Each row of a before or after table is a point. One or more steps were done to the points. Then noise was added and the rows were shuffled. The steps act on how far a point lies along the listed directions, d1 being the first. Write out the steps. A step turns or swaps two directions, mirrors them in a line or flattens them onto one, adds a multiple of one to another, or multiplies one. Angles are multiples of 10 degrees, from the lower direction toward the higher: turns from -170 to 170, lines from 10 to 170 but not 90. Use the fewest steps. Two steps may share a direction if one is a turn and the other turns, adds or multiplies; they go together, in the order done. Otherwise the lowest direction goes first.

Directions:
(1): [ 0.29  0.40 -0.31]
(2): [ 0.50 -0.29  0.09]
(3): [0.09 0.31 0.49]
Before (11 x 3):
[[ 0.27  0.43  0.10]
 [ 0.24  0.02  0.22]
 [ 0.30  0.23  0.12]
 [-0.03  0.09  0.22]
 [-0.44  0.32 -0.69]
 [ 0.40  0.18 -0.22]
 [-0.04  0.25 -0.43]
 [ 0.11  0.19  0.06]
 [-0.36  0.56 -0.04]
 [-0.71  0.44  0.46]
 [ 0.41  0.09 -0.05]]
After:
[[ 0.01 -0.10 -0.36]
 [ 0.11  0.36 -0.06]
 [ 0.18  0.32  0.13]
 [ 0.39  0.26 -0.11]
 [ 0.28  0.56 -0.04]
 [-0.28  0.49 -0.53]
 [-0.70  0.55 -0.34]
 [ 0.24  0.74 -0.22]
 [ 0.39  0.31  0.05]
 [-0.34 -0.35 -0.66]
 [-0.06  0.19  0.04]]
Steps: add 1 times d3 to d1; turn d2 and d3 by 40 degrees

Directions:
(1): [-0.01 -0.04  0.45 -0.62 -0.30  0.02]
(2): [-0.60  0.23  0.43  0.24  0.12 -0.14]
(3): [-0.05 -0.05 -0.10 -0.39  0.66 -0.27]
Before (13 x 6):
[[-0.64  0.22  0.53  0.20 -0.04 -0.09]
 [ 0.17  0.03 -0.16  0.00  0.37 -0.17]
 [-0.32  0.05  0.07  0.25  0.02 -0.06]
 [ 0.14  0.05  0.36  0.16 -0.32  0.17]
 [-0.23  0.19 -0.02  0.15  0.40 -0.09]
 [-0.10 -0.03  0.18 -0.13  0.14  0.03]
 [ 0.06  0.06 -0.09  0.14  0.18  0.03]
 [ 0.26 -0.07 -0.35 -0.08 -0.13  0.27]
 [-0.36  0.14  0.01  0.40  0.26 -0.16]
 [ 0.44 -0.13 -0.41  0.15 -0.06  0.12]
 [-0.14 -0.05  0.03  0.08  0.02 -0.13]
 [-0.07  0.01 -0.02 -0.37  0.17 -0.10]
 [-0.33  0.14 -0.09  0.50  0.18 -0.01]]
After (13 x 6):
[[-1.59  0.54  1.09  0.50  0.47 -0.42]
 [-0.23  0.02  0.34 -0.02  0.02  0.07]
 [ 0.77 -0.26 -0.79 -0.31 -0.08  0.36]
 [-0.86  0.35  0.55  0.70  0.00 -0.15]
 [ 0.33  0.02  0.01  0.10 -0.39  0.15]
 [-0.03  0.03  0.11 -0.28 -0.28  0.07]
 [ 1.05 -0.37 -0.83 -0.08 -0.15  0.25]
 [ 0.01  0.03  0.13  0.04  0.55 -0.15]
 [-0.75  0.32  0.28  0.73  0.07 -0.03]
 [ 0.10  0.07  0.00  0.19 -0.05  0.09]
 [-0.57  0.36  0.45  0.43 -0.16  0.04]
 [-0.71  0.19  0.35  0.41  0.14 -0.16]
 [-0.28 -0.01  0.16  0.17 -0.03 -0.15]]
Steps: mirror d1 and d3 in the line at 20 degrees; multiply d2 by 2.5

Directions:
(1): [ 0.31  0.18  0.39  0.62  0.04 -0.09 -0.46 -0.35  0.09]
(2): [ 0.28 -0.20  0.45  0.22  0.16 -0.39  0.50  0.43 -0.20]
(3): [ 0.02 -0.40  0.06 -0.16 -0.32 -0.43  0.00 -0.13  0.72]
(4): [-0.28  0.45  0.21 -0.31  0.54 -0.37 -0.27  0.22  0.22]
Before (9 x 9):
[[ 0.05 -0.12  0.13  0.01  0.30 -0.22 -0.06  0.02  0.16]
 [-0.27 -0.22 -0.73 -0.51 -0.45  0.50 -0.09 -0.37  0.05]
 [ 0.09  0.18  0.18  0.35 -0.01 -0.43 -0.27 -0.31  0.46]
 [-0.18  0.09 -0.04 -0.16  0.11 -0.09 -0.42 -0.09  0.27]
 [ 0.12 -0.17  0.31  0.22  0.04 -0.30 -0.04 -0.14  0.36]
 [ 0.07  0.18  0.24 -0.02  0.02 -0.20  0.13  0.00  0.34]
 [-0.16 -0.14 -0.10 -0.29 -0.01 -0.05 -0.11 -0.05  0.21]
 [ 0.00 -0.06  0.09  0.05  0.04  0.15  0.17  0.17 -0.26]
 [ 0.14  0.04  0.34  0.18  0.23 -0.16 -0.17 -0.01  0.01]]
After (9 x 9):
[[ 0.44  0.82  0.66  1.24  0.38 -0.20 -0.91 -0.61 -0.02]
 [ 0.53 -0.01  0.50  0.82 -0.01  0.04 -0.42 -0.41 -0.13]
 [ 0.21  0.51  0.62  0.68  0.57 -0.19 -0.59 -0.25 -0.01]
 [-0.90  0.02 -0.78 -1.62  0.24 -0.03  0.25  0.45  0.28]
 [ 0.13  0.42  0.24  0.25  0.13  0.12  0.03 -0.04 -0.11]
 [-0.03 -0.36 -0.05 -0.13 -0.22  0.01  0.27  0.13  0.06]
 [ 0.19 -0.02  0.10  0.31  0.26  0.09 -0.08 -0.09 -0.21]
 [ 0.07  0.10 -0.04  0.27  0.03  0.30 -0.31 -0.14 -0.33]
 [-0.29  0.08 -0.24 -0.48  0.24  0.14  0.06  0.20 -0.18]]
Steps: multiply d1 by 3; multiply d2 by 0.7; turn d3 and d4 by 130 degrees; multiply d4 by 2
